Rows are points. To make a cloud, some directions were put in groups of two or more. Within a group, all points are equally far from the middle, so they leave a hole (a ring in 2 directions, a hollow ball in 3). The other directions are filled evenly. Then the cloud was stretched, turned, moved and blurred a little. How many holes are there, and how many directions does each take, smallest first?

Cloud (13 x 2):
[[ 25 -38]
 [-22   1]
 [ 30  20]
 [-28 -15]
 [-17 -47]
 [-18 -38]
 [ 45 -23]
 [  3 -12]
 [ -7 -71]
 [-34 -32]
 [-67  37]
 [ 64 -13]
 [-44  27]]
Holes: 0

Cloud (20 x 3):
[[-30 -39 -12]
 [ 80 -17   7]
 [-35 -45  -3]
 [ 35  -4 -57]
 [ 11 -37 -23]
 [  0 -32  47]
 [ 55 -22  19]
 [ 30  53  23]
 [-16 -27 -28]
 [-45 -47   2]
 [-31  37   3]
 [-21  17  75]
 [-66  -7  -9]
 [-15  33  62]
 [ 49 -27 -46]
 [ -2 -45  16]
 [-13 -16 -34]
 [  1 -36  39]
 [-27  39   5]
 [ 48  23  43]]
Holes: 1 (2)

Cloud (29 x 4):
[[-53 -20  42  20]
 [-55  24  29  27]
 [  9  38 -42  32]
 [ -7 -66 -15 -15]
 [ 26  34  44 -22]
 [-26 -49  34 -45]
 [-13   4  47  49]
 [-28  36 -50  10]
 [-34  39  -8 -32]
 [  3 -15  42  51]
 [ 44 -18  52 -27]
 [-19 -37  17 -56]
 [-33 -38  62   9]
 [-31 -51  54 -22]
 [ 10 -37  72 -30]
 [ 22  46 -11  36]
 [-32  37 -26 -27]
 [-58  26  21  24]
 [-59 -22  -9  22]
 [  4 -46  73  -4]
 [-23  13  48  45]
 [-24 -23 -35  41]
 [-10 -18 -12 -56]
 [-42  39 -37   2]
 [-38  41 -33 -10]
 [ 23 -34 -24 -38]
 [ 13 -36   1  48]
 [-45  39  32  26]
 [ 48  22  19 -15]]
Holes: 2 (2, 2)

Cloud (47 x 6):
[[  8  74  69  -6  -1 -13]
 [-16  34  14  38 -71 -45]
 [ 18   7  19 -15 -86  -2]
 [ 71   6  -6  46  22 -48]
 [ 35 -12   3 -65  23  21]
 [ 41   0 -29  45 -12  23]
 [ 37 -55 -24 -27 -57  21]
 [-17 -12  -7  19  -3 -77]
 [-35   0  51 -36 -14  18]
 [-22  -8  36  37 -55 -16]
 [  2  23  -4 -76 -13 -10]
 [ 24 -31 -26  61 -50 -28]
 [ -7 -37  11  23  17 -32]
 [  9 -28 -70  -3   0 -34]
 [-10 -17  27 -44 -65  27]
 [ 17  32  26  48  23 -10]
 [-26   0  37  26 -66 -13]
 [  2   8 -16   3  49 -20]
 [-17 -12 -32   1   1  41]
 [ 22 -14 -44 -67 -34   3]
 [ 47  27  56 -10 -27  17]
 [-27  36  32 -16  30  14]
 [ 42 -48  -4 -17 -59  18]
 [ 23 -39 -24  -3  43   8]
 [ 61  12  43  -5 -23  15]
 [-25  -4  65  -4 -40  -6]
 [ -9  81  16   3 -41 -33]
 [ 24  -5  47 -14 -63  15]
 [ -9  71   0  14   5 -41]
 [-29  46  33 -45  18 -10]
 [ 76 -12   4  36   7   0]
 [ 73  -5  33   6 -11 -23]
 [ -8  81  44 -21  14 -14]
 [-38  20  14 -21   2 -48]
 [  9 -42 -50  34 -41 -56]
 [ 12  43  45  -7 -62  27]
 [  9 -10   9 -31 -84  -1]
 [ 27 -37 -11  39   6 -80]
 [  4  38  16  55 -24 -90]
 [-25  43  27 -15  34  -5]
 [ -2  14   4 -73 -27  77]
 [ 26  21  20 -19 -60 -58]
 [ 38 -25 -65 -47  -5 -10]
 [ 76  15 -35  17 -17 -45]
 [-23 -24  40  26 -12 -25]
 [-39   7  43 -40  -8  32]
 [-47  20 -23 -27 -33  11]]
Holes: 3 (2, 2, 2)
